Each row of a before or after table is a point. The points were changed in one or more steps. Then noise was added and the rows were shuffled. The steps act on columns, c1 being the first. Name the steps. A step turns or swaps two columns, mirrors them in a line or flattens them onto one, adds a multiple of one to another, or multiplies or shifts one. Angles are multiples of 10 degrees, from the lower column toward the higher: turns from -170 to 170, lines from 10 to 170 but not 90. Use the fewest steps. Two steps may share a column if one is a turn and the other turns, adds or multiplies; they go together, in the order done. Otherwise the lowest column goes first.
(in the rows, 100 means zero)

Before (10 x 2):
109  107
99  88
132  159
82  109
165  152
77  106
73  83
70  83
78  64
149  159
After (10 x 2):
183  152
112  108
64  83
70  107
63  85
145  159
70  64
78  109
100  91
163  159
Steps: multiply c1 by 1.3

Before (14 x 4):
78  98  84  136
24  100  69  103
109  114  171  42
149  111  112  56
87  70  79  147
118  134  143  69
151  91  130  68
86  73  99  157
65  108  60  86
134  142  166  49
34  114  70  102
139  135  131  52
22  97  84  92
62  132  62  140
After (14 x 4):
89  100  127  130
93  82  119  153
76  105  134  75
32  98  113  89
158  107  73  64
44  109  129  92
148  127  55  66
33  102  130  94
97  80  135  137
161  92  61  83
118  111  15  68
128  125  47  84
70  120  149  124
144  127  22  75
Steps: shift c1 by 10; multiply c2 by 0.7; mirror c3 and c4 in the line at 80 degrees

Before (11 x 9):
135  108  78  81  105  76  72  121  74
110  111  103  77  103  63  116  182  77
83  154  125  114  94  98  135  76  72
67  135  97  55  96  114  137  94  79
66  88  104  99  89  105  141  68  95
103  114  108  83  113  137  150  68  49
152  120  128  60  92  95  93  113  107
147  110  70  88  93  78  141  128  104
80  97  149  89  82  133  157  38  45
115  150  100  110  49  132  64  195  98
103  140  121  108  123  134  78  181  108
After (11 x 9):
134  76  96  82  106  77  109  121  63
116  90  50  111  48  132  83  196  68
78  148  95  89  82  134  175  38  121
151  125  75  60  92  96  90  112  99
105  114  57  108  123  133  81  180  84
103  106  85  84  113  137  169  68  117
110  101  88  79  103  64  127  182  101
65  106  111  99  88  106  124  68  132
147  68  97  87  93  79  117  128  137
82  116  42  116  93  97  141  76  118
66  90  66  55  97  114  137  94  122
Steps: turn c2 and c3 by -100 degrees; turn c7 and c9 by 60 degrees

Before (10 x 14):
100  103  58  97  142  145  97  96  101  105  138  137  111  116
80  117  52  52  106  69  136  123  103  117  139  152  92  111
78  126  116  76  65  74  132  142  132  144  97  84  110  82
81  94  75  40  99  106  96  111  136  81  132  94  57  74
111  114  92  55  122  141  51  132  83  87  85  116  102  147
134  172  81  81  86  101  70  118  101  105  65  90  66  83
143  106  114  60  107  61  89  101  129  132  74  113  78  131
99  110  68  88  126  97  124  67  69  106  63  85  62  86
66  133  107  114  105  82  108  83  111  114  107  79  110  141
100  98  47  79  84  122  134  112  89  154  74  128  47  131
After (10 x 14):
99  88  88  115  124  117  74  143  75  106  128  85  63  111
99  158  78  101  97  135  58  64  131  103  111  137  113  84
80  85  95  164  95  82  102  66  131  81  95  93  59  115
112  137  112  136  50  144  79  110  114  86  65  117  101  45
79  102  136  127  132  60  135  97  108  143  58  84  112  114
80  195  72  146  137  74  93  58  82  117  84  152  92  80
134  157  100  121  68  101  113  133  101  105  76  90  66  114
67  101  129  79  107  78  96  96  97  114  118  79  110  60
99  140  67  115  132  125  116  123  105  154  85  128  47  67
144  126  133  133  89  51  93  126  98  131  95  113  79  62
Steps: add 1.5 times c12 to c2; shift c3 by 20; turn c4 and c14 by 170 degrees; turn c5 and c7 by -90 degrees; turn c6 and c9 by 40 degrees; mirror c8 and c11 in the line at 130 degrees

Before (10 x 24):
137  72  60  97  73  65  61  95  132  89  100  58  120  141  85  99  41  101  78  121  121  119  81  84
127  133  143  113  151  149  64  121  100  83  70  118  105  135  52  123  110  117  105  79  105  93  88  123
96  121  109  51  140  140  126  80  141  128  143  66  108  112  96  104  102  132  121  50  81  102  69  114
131  134  109  109  66  123  77  53  80  67  107  140  134  84  87  104  81  75  161  115  87  102  139  93
96  123  100  123  90  127  139  127  65  79  120  132  108  60  33  108  54  87  150  94  102  120  122  85
141  58  111  127  104  148  154  90  129  139  110  63  74  101  104  48  64  154  128  115  129  132  127  99
90  116  76  77  64  58  88  118  65  114  100  53  53  53  120  82  109  114  108  113  70  140  87  124
109  79  60  63  118  80  129  44  122  64  120  131  86  62  97  78  108  81  152  121  137  108  75  130
77  129  108  68  80  59  101  130  133  123  108  63  102  60  123  55  83  153  120  68  116  69  141  91
136  63  57  84  131  109  130  44  122  138  152  96  99  111  86  118  97  86  128  73  73  55  144  114
After (10 x 24):
129  134  142  82  196  144  64  123  99  84  68  121  105  135  50  135  108  116  127  80  186  91  104  107
136  72  59  95  35  84  61  94  131  91  100  60  119  144  86  86  39  87  66  118  72  117  117  106
134  63  56  134  178  87  131  47  123  137  150  98  100  111  88  121  97  111  129  73  131  57  70  108
133  135  108  111  41  76  75  54  82  65  110  140  136  83  89  95  80  119  163  116  35  103  62  107
91  117  76  113  48  67  88  118  66  113  101  53  53  52  120  111  109  114  72  112  19  140  122  70
95  121  106  127  190  132  127  79  140  127  144  65  105  112  97  113  101  138  123  49  149  102  151  96
98  121  100  92  83  92  142  131  63  80  123  133  111  58  37  90  53  125  153  95  87  119  72  114
140  56  113  92  86  144  155  91  130  139  110  63  74  98  105  74  66  159  117  113  131  132  64  56
73  129  112  149  52  82  103  130  137  123  107  63  102  58  126  71  82  153  60  64  77  71  78  65
109  80  59  118  113  52  129  44  121  65  122  135  87  64  97  113  106  121  127  121  159  107  138  67
Steps: turn c4 and c23 by -150 degrees; multiply c5 by 2.5; turn c5 and c21 by 40 degrees; turn c18 and c19 by -40 degrees; turn c6 and c19 by 40 degrees; mirror c16 and c24 in the line at 30 degrees
